Each row is a point. Each copy is the shape, with its points in the same order, turned, moved and blurred by noise. Is it also mirrored, or only turned?

Shape (5 x 2)
[[-19 -41]
 [  2  47]
 [-29 -31]
 [ 11  50]
 [  3 -40]]
Copy 1 (5 x 2)
[[ 29 -19]
 [-46  26]
 [ 16 -26]
 [-60  25]
 [ 41   3]]
Copy 1 is: only turned
Copy 2 (5 x 2)
[[ 44  -3]
 [-43  21]
 [ 43   9]
 [-53  16]
 [ 32 -21]]
Copy 2 is: mirrored
Copy 3 (5 x 2)
[[ 38 -38]
 [ -7  38]
 [ 46 -21]
 [-21  39]
 [ 16 -42]]
Copy 3 is: mirrored

Shape (9 x 4)
[[-42  -3 -36 -37]
 [  8 -40   1 -23]
 [ 13 -60  10 -18]
 [  7  -6  24  50]
 [ 30   5  -4  28]
 [ 17  42  -3  27]
 [ 18 -14  26 -15]
 [  2 -25  22   5]
 [-36  26  18 -18]]
Copy 1 (9 x 4)
[[ 35  50  26 -17]
 [ 31 -15 -21 -38]
 [ 27 -30 -30 -49]
 [-15 -45  -4  23]
 [ 18 -33 -17  30]
 [  6  -4 -15  56]
 [  6 -11 -42 -12]
 [ -3 -24 -19 -22]
 [-14  36  -3  -1]]
Copy 1 is: mirrored
Copy 2 (9 x 4)
[[ -2 -49 -12  30]
 [ 34 -17  -9 -26]
 [ 32 -13 -18 -51]
 [-15  50 -16 -29]
 [ 21  49 -21  -5]
 [  0  56  -1  28]
 [ 23   9  16 -29]
 [  6  15  -1 -35]
 [-24  -7  26  11]]
Copy 2 is: mirrored
Copy 3 (9 x 4)
[[-38 -44  16 -23]
 [ 25 -13  29  -4]
 [ 40  -6  40   8]
 [ 14  34 -29  30]
 [ 27   9 -39  -4]
 [ -6  24 -56 -16]
 [ 18  24  17 -16]
 [ 15  18   8  18]
 [-49  18   2 -20]]
Copy 3 is: only turned

Shape (14 x 8)
[[ 11   2 -41  -1 -18  -6 -15  14]
 [ 14 -33 -48   3  34  -1 -22  19]
 [ 16  -3  16   5   3  -6  16 -49]
 [  6   7 -59   9 -17   7  15  26]
 [-20  -5   2   9 -16  -7   8  23]
 [ 17 -43  -3  17  -7   9  16   4]
 [-30   1   9   5 -17 -12 -27 -29]
 [ 18 -28  16  18  19  -1  15  21]
 [ 13   4 -19  23  -7   4   7  -2]
 [ 12   7  -5  16  33 -29  17  20]
 [  6  -3 -14  -8  -5  -6  17  18]
 [  0   0   2  22 -15  -1   7 -41]
 [-55 -45   5  -4   6   7 -19  -5]
 [  7   7  12   7  20  10   3  10]]
Copy 1 (14 x 8)
[[  8  19  12 -60   5   5   3  22]
 [ -3   0  15 -37  42  48   9  36]
 [ -3 -14  17   5 -35  16  25  -9]
 [  7  16  17 -55   5 -11  15  56]
 [  1  -7 -15 -27 -12  -4 -20  34]
 [  3 -34  23 -18 -11  26  -7  38]
 [  7  13 -33 -23 -39  27  -8 -10]
 [-11 -28  19   3   9  14 -21  33]
 [  4   9  22 -24 -17  11   3  30]
 [-38   5  13   1  14  -5  -2  22]
 [ -2 -12   7 -32   5 -12   1  23]
 [  6  -1  12 -10 -49  16  15   9]
 [ 15 -23 -55 -14  -5  49 -11  26]
 [  4   0  11   8   6   2 -10  11]]
Copy 1 is: mirrored
Copy 2 (14 x 8)
[[  8 -17 -18  12 -30 -31  -6  27]
 [ -7 -54  -3 -27 -34 -28 -25  10]
 [-28  16   4  -1  13 -48  22 -23]
 [ 32 -37 -34   9 -14 -32   8  31]
 [ -3 -11  -4  16   5   9  10  23]
 [ -5 -28  -4   2 -19  -9  25 -27]
 [-34  24  24   1 -11 -19  21  31]
 [ -2 -29  11   0   5   1  -3 -27]
 [ 12 -14   1   7  -5 -36  13   6]
 [ -6 -34   6  13  26 -25 -26  -1]
 [ -1 -15 -25   9   1 -14  -6   7]
 [-16  10  14   5   2 -45  39   0]
 [-45 -13  14 -34 -14  18  24  28]
 [  7  -3  10 -10  13 -14 -13  -5]]
Copy 2 is: mirrored
